Each row of a before or after table is a point. The points were changed in one or more steps. Then noise was added and the rows were shuffled. The steps act on how far a point lies along the listed directions, d1 being the first. Name the steps. A step turns or swaps two directions, mirrors them in a line or flattens them onto one, adds a multiple of one to another, or multiplies one. Angles are multiples of 10 degrees, from the lower direction toward the higher: turns from -170 to 170, lines from 10 to 170 but not 90. Use the fewest steps. Two steps may share a direction if one is a turn and the other turns, adds or multiplies; they go together, in the order done. Otherwise the lowest direction goes first.

Directions:
(1): [-55  -3 -42]
(2): [-40  26  50]
Before (11 x 3)
[[ 30  24  50]
 [-32  17  10]
 [ 34  -8  -7]
 [ 36 -24  -1]
 [-36  14 -31]
 [ 34  16  43]
 [ -3  -4 -13]
 [-26   3  22]
 [  4  14  21]
 [ 27 -12   3]
 [  2   6   5]]
After (11 x 3)
[[  4  -1  -4]
 [-38 -12 -15]
 [ 32 -15   5]
 [  5 -15 -55]
 [ 12   1 -19]
 [-33   2 -16]
 [ -5   3  11]
 [-23  -7 -15]
 [ 15  30  39]
 [ 36   3  10]
 [ 18  -9 -60]]
Steps: turn d1 and d2 by 140 degrees

Directions:
(1): [ 27  53 -22 -17  30  24  10  -5]
(2): [-43  45  -6   9  -3 -37  -6  21]
(3): [  4   6  13 -12  14 -33 -25 -60]
Before (13 x 8)
[[ 33  32  -5  -1  11  28  12  32]
 [  0 -13  12   5  -2 -23 -38 -33]
 [-11  25 -17  11  -3   5  25  51]
 [-16   1 -10   8 -14  -9   8  26]
 [-15   7  13  -4   9 -60 -33 -56]
 [ 11 -17   5  -1 -16   0  -2 -17]
 [ -3 -13  12  13  -6 -12 -12  -7]
 [ 10  11 -10   3  12 -14  -9 -32]
 [  0 -29  10   0  -6  -6   1 -10]
 [  3 -11   2   9 -13  15   2  23]
 [-11 -31   3   4  -6  31   3  42]
 [ 12  -3  -1 -13   3  23  13  14]
 [ 21 -24   1   9  -1  33  21  31]]
After (13 x 8)
[[  5 -24   7  -2  -1  -4   2  -9]
 [  0 -10  11  10  -2  -9 -10  -7]
 [ 10  -6   1 -13   1  21  13  14]
 [ 29  22  -1   1   7  23  10  34]
 [-14  10  10  -4  10 -58 -33 -59]
 [-15   4 -13   7 -13  -9  10  25]
 [-14  22 -15  11  -5   3  25  52]
 [ 12 -14   1  -2 -16  -1   2 -15]
 [  4  -8   0  10 -14  15   2  25]
 [ -9 -24   0   3  -3  36   5  43]
 [ 20 -24   0   6   1  34  22  34]
 [  7   6 -11   4   7 -14 -11 -30]
 [  3  -8  10   5   1 -24 -36 -34]]
Steps: multiply d1 by 0.7

Directions:
(1): [-33  -8  18  44  -3  21  -2   6 -11  11 -60  33]
(2): [  8   4 -34 -23   6  25 -45  31  29 -38 -34  -4]
Before (11 x 12)
[[ 11  14  13  -5  -3 -12  29 -19 -19  23  45  -2]
 [ -2  -6 -33 -12   9  20 -38  31  26 -39 -30  -4]
 [  9  10 -37  -9   7  17 -18   9  29 -10 -15   0]
 [  3  -6  16   7  16  -2  11  -1 -13  10   3   5]
 [  3 -11   2   6   1 -13   5 -25 -11   1  -6   9]
 [-23 -11  13  33  -7 -10  18 -29 -19  18  -4  17]
 [-15   3 -31 -21   2  29 -52  38  30 -34 -50   9]
 [ -1   2 -14   3   8  17 -10  35  31 -17 -60  13]
 [ 21  -3 -14 -20   0  -6  -3  10   8 -11  20 -25]
 [ 20  -9 -10 -25  -7 -18  10 -22  -1  -4  55 -25]
 [-15  -2  11  16  -1  22 -14   1 -13   1 -45  24]]
After (11 x 12)
[[-10  -8   8  16  -6 -18  19 -30 -15  14  19   4]
 [  6 -10   0   4   0 -15   5 -25 -11   0  -3   5]
 [ -1  -5 -35 -15   9  18 -38  30  27 -39 -25  -7]
 [  8   9 -37  -6   6  18 -18   9  29  -9 -19   3]
 [ -5 -14   3   9  -9  -3   9 -18  -9   4  12  -1]
 [ -2  11  19  10  -5  -5  29 -17 -22  27  25  11]
 [ -6   6 -37 -35   4  24 -53  37  33 -38 -34  -1]
 [  4  -7  -6   1  -2   4  -3  12   2  -5  -6  -9]
 [  6  -6  14   5  16  -4  11  -1 -12  10   8   4]
 [ 15   5 -21 -17  11   7 -10  33  35 -21 -33  -2]
 [  5   3   0 -12   2   9 -13  -4  -7  -7  -8   4]]
Steps: multiply d1 by 0

Directions:
(1): [ -1 -11  25   6 -13  -9  17 -11  55  -8 -34  23   1  -9  -3   2   7  19
 -44   0]
(2): [  5  -8   4  38 -29 -35 -45 -21 -14   6   5 -16  28  12 -12  11  -2  -5
 -22  21]
(3): [  6 -30   1  14  15   2  -6  14   7   9  -9  14 -32 -23  10  22 -12 -25
  11  60]
Before (11 x 20)
[[ -5  17   0 -29   0  22  18  -2 -12  -3   4   3   9  24   5 -24  13  12
   10 -43]
 [ -4   7 -17  -6   4   9   6   2 -25  -5   5  -7   4   8   4 -16   7  14
   11 -10]
 [-13  14  -3 -16   2   9  13 -10   4  -3 -12   2  12  16  -5  -9   7  12
   -6 -36]
 [  8  -8  -6   8  -7 -10  -8  -7  12   5  -3   8  -1  -4   1  -9   2   3
   -8   2]
 [ -8  28 -18 -16  -1  -5   3   3 -22   3  10 -11  12  21  -2 -16   5  11
   17 -41]
 [  6 -21   0  -3  13   6   1   9  10   3  -7  22 -26 -26  10  16 -12  -9
    0  42]
 [-11  26   0 -27   4  11  19   7   4   2   5   1  10  -2  -1  -9  -5  21
    4 -38]
 [  4   5  -1  18 -12 -22 -16  -5 -24   6  -2 -16  14  14 -12  -4   4   7
   -7  -8]
 [ -6  20 -12 -18  11  14  19   9 -18  -7  11 -18  -3  11  -2 -11   8   2
   18 -30]
 [  3 -18 -14  -7  11  14  10  19 -12   9   3   8 -37 -21  20  13  -9 -26
   35  43]
 [  1 -29  16  15   8   8  -5  15  25   2 -25  29 -31 -20  10  18  -9 -13
   -7  53]]
After (11 x 20)
[[  8  -7  -7   8  -8 -10  -8  -7  10   5  -2   6   0  -3   2 -10   2   4
   -8   0]
 [  2 -28   8  15  13  11 -12  21   8   6 -15  23 -34 -20  12  19 -13 -22
    9  59]
 [ -9  15   4 -22   8  11  21  10  16   4  -4   9   0 -10   0  -1  -7  16
    0 -19]
 [  3  15   0  13 -18 -23 -12 -11 -21   2  -2 -19  25  20 -16 -10   9  17
  -15 -29]
 [-12   6   1 -13   4   8  14  -9  15  -3 -20   9   5  10  -3  -4   6   9
  -10 -23]
 [  7 -22  -5  -3  18   8  -4  13  -4   6   0  17 -30 -26  12  17 -14 -16
   12  49]
 [ -6  14 -10 -16  11  12  21   9  -8  -6   4 -12  -9   6  -1  -7   7   0
   13 -21]
 [ -5   6   6 -24   2  21  20   1   1  -3  -6  13   0  16   7 -18  10   9
    4 -26]
 [ -4   6 -14  -5   2   8   8   1 -19  -6   2  -4   4   8   4 -15   8  15
    7  -9]
 [ -8  25 -12 -15  -4  -8   7   1 -10   1   2  -5  13  20  -3 -16   7  15
    7 -41]
 [  4 -17 -21  -9  15  17   5  23 -25  11  12   5 -39 -21  22  13 -13 -33
   46  47]]
Steps: turn d1 and d3 by 20 degrees; add -0.7 times d2 to d3
